Rows are points. Each copy is the shape, with its points in the same order, stretched, turned, moved and blurred by noise. Some copies are also mirrored. Which?
In the rows, zero is written as 128.

Shape:
[[119 167 171]
 [169  84 104]
 [168  78  91]
 [144 187 123]
 [191  78  74]
 [109 137 181]
 [124 197 151]
 [ 87 178 123]]
Copy 1 (8 x 3):
[[118  89 152]
 [209 159  98]
 [213 171  89]
 [111  98  90]
 [225 173  60]
 [141 102 181]
 [ 93  82 121]
 [ 83 127 128]]
Copy 1 is: mirrored
Copy 2:
[[131 150 200]
 [157  49 131]
 [164  39 125]
 [171 154 145]
 [182  32 107]
 [107 131 213]
 [156 172 170]
 [104 176 148]]
Copy 2 is: only turned
Copy 3, 8 rows:
[[ 86 133 172]
 [183 107  99]
 [185 106  84]
 [107 173 138]
 [214 118  74]
 [ 90 101 175]
 [ 78 166 165]
 [ 51 146 122]]
Copy 3 is: only turned
Copy 4, 8 rows:
[[ 73 173 125]
 [176 115 127]
 [184 106 121]
 [108 186  87]
 [211 112 116]
 [ 72 150 140]
 [ 77 192  97]
 [ 67 147  75]]
Copy 4 is: only turned

Shape, 9 rows:
[[ 78 156 140 163 145 119]
 [139 103 157 102 149 105]
 [142 133 158  69 122 142]
 [ 74  94 108 187  82 114]
 [201  61  89 151 181 211]
 [133  95  88 151 118  88]
 [150 179 158 137 122 114]
 [ 99 188 161 162 121 141]
 [151  75  58  88 160 172]]
Copy 1, 9 rows:
[[105 130 124 173 194 126]
 [153  83 165 118 148  85]
 [132 117 166  66 155 107]
 [ 61 134 117 191 127  92]
 [138   7 131  98  84 191]
 [133  96  99 152 112  79]
 [155 152 153 145 154 137]
 [103 163 138 157 186 167]
 [124  25  88  62 109 118]]
Copy 1 is: only turned
Copy 2 (9 x 6):
[[117 118 123 179 182 130]
 [153 143 167  98 126 130]
 [118 149 177 119 115 183]
 [114  70 119 191 106 106]
 [146  19 121  81  90 214]
 [156 116 102 121  96 118]
 [154 165 119 155 156 174]
 [118 128 126 196 183 168]
 [104  90 106  68  68 172]]
Copy 2 is: only turned

Shape (13 x 9):
[[138 156 163 137 107  91  93 136 144]
 [132 104 149 128 146  97 108 118 151]
 [127 112 152 131 142 239  96 105 147]
 [128 112 104 120 120 108  92  99 113]
 [133 122 148 124 118 149 169 138 139]
 [123 172 119 141 146  93  86 117 143]
 [112 143 162 109 142 108  95 143 141]
 [127 121 122 117  94 153 109 190 152]
 [126 128  79 125  70  97 103 212  34]
 [ 82 129 146 132 133 134 102 109 145]
 [126 109 148 130 144 175  85 117 119]
 [135 114 127  27 144 128  94  99 115]
 [106 130 156 126  98 121 100 108 138]]
Copy 1:
[[ 92 170 150 121 107 102  89 133 132]
 [119 162 120 106 159 111  88 103 110]
 [ 89  72 126 165 133 184  81  73 174]
 [114 141  93 132 117 103  90 105  83]
 [133 126 123 101 123 142 139 126 148]
 [111 147 144 161 126  63  87 111 116]
 [104 134 157 115 129  99  72 132 126]
 [127 109  91 124  99 116  91 164 187]
 [120 126  61 146  67  98 127 241  83]
 [ 74 107 127 116 143 102  97  99 133]
 [ 93 103 124 147 138 155  79 104 124]
 [164 112 137 107  82 120  40 100  67]
 [ 73 135 130 105 110 113  96 107 130]]
Copy 1 is: mirrored
Copy 2, 13 rows:
[[105 135 147 112 109 155  92 107 106]
 [126 111 124 134 129 116  91 127 119]
 [185 126  68 114 146 171 148  69 207]
 [128 118 102 132 100 115 104  82  92]
 [135 143 121  92 139 126 161 128 156]
 [ 98 140 129 164 125 161  93  92  96]
 [113 145 119 116 154 126  80 101 128]
 [147 167  78  73 117 168 124 132 118]
 [152 235  97  86  62  98 103 115  50]
 [ 96 127  94 125 133 125 103  94 161]
 [177 147  92 121 139 134 105  79 161]
 [141  98  96  93 189  98  99  65  81]
 [101 126 106 101 102 124 105  89 135]]
Copy 2 is: mirrored
Copy 3, 13 rows:
[[174 131 136 125 106  86  70 128 130]
 [151  84 130 112 122 100 111 140 130]
 [100 142  75  65 120 155 123  56 160]
 [140 125  89 102 113  66 127 157 113]
 [125 145 146 127  90 141 146 127 145]
 [161 139 110 102 148  69 103 145 152]
 [157 125 140 102 141 115  93 142 117]
 [111 151 136 105  86 143  79 168 162]
 [116 200  85 183  82 105 101 249  92]
 [107 120 134  99 146  97 119 105 133]
 [121 132  79 108 125 128 111  93 123]
 [163 125 104  38 123 127 128 155  64]
 [134 132 136 106 108  79 107 109 120]]
Copy 3 is: only turned
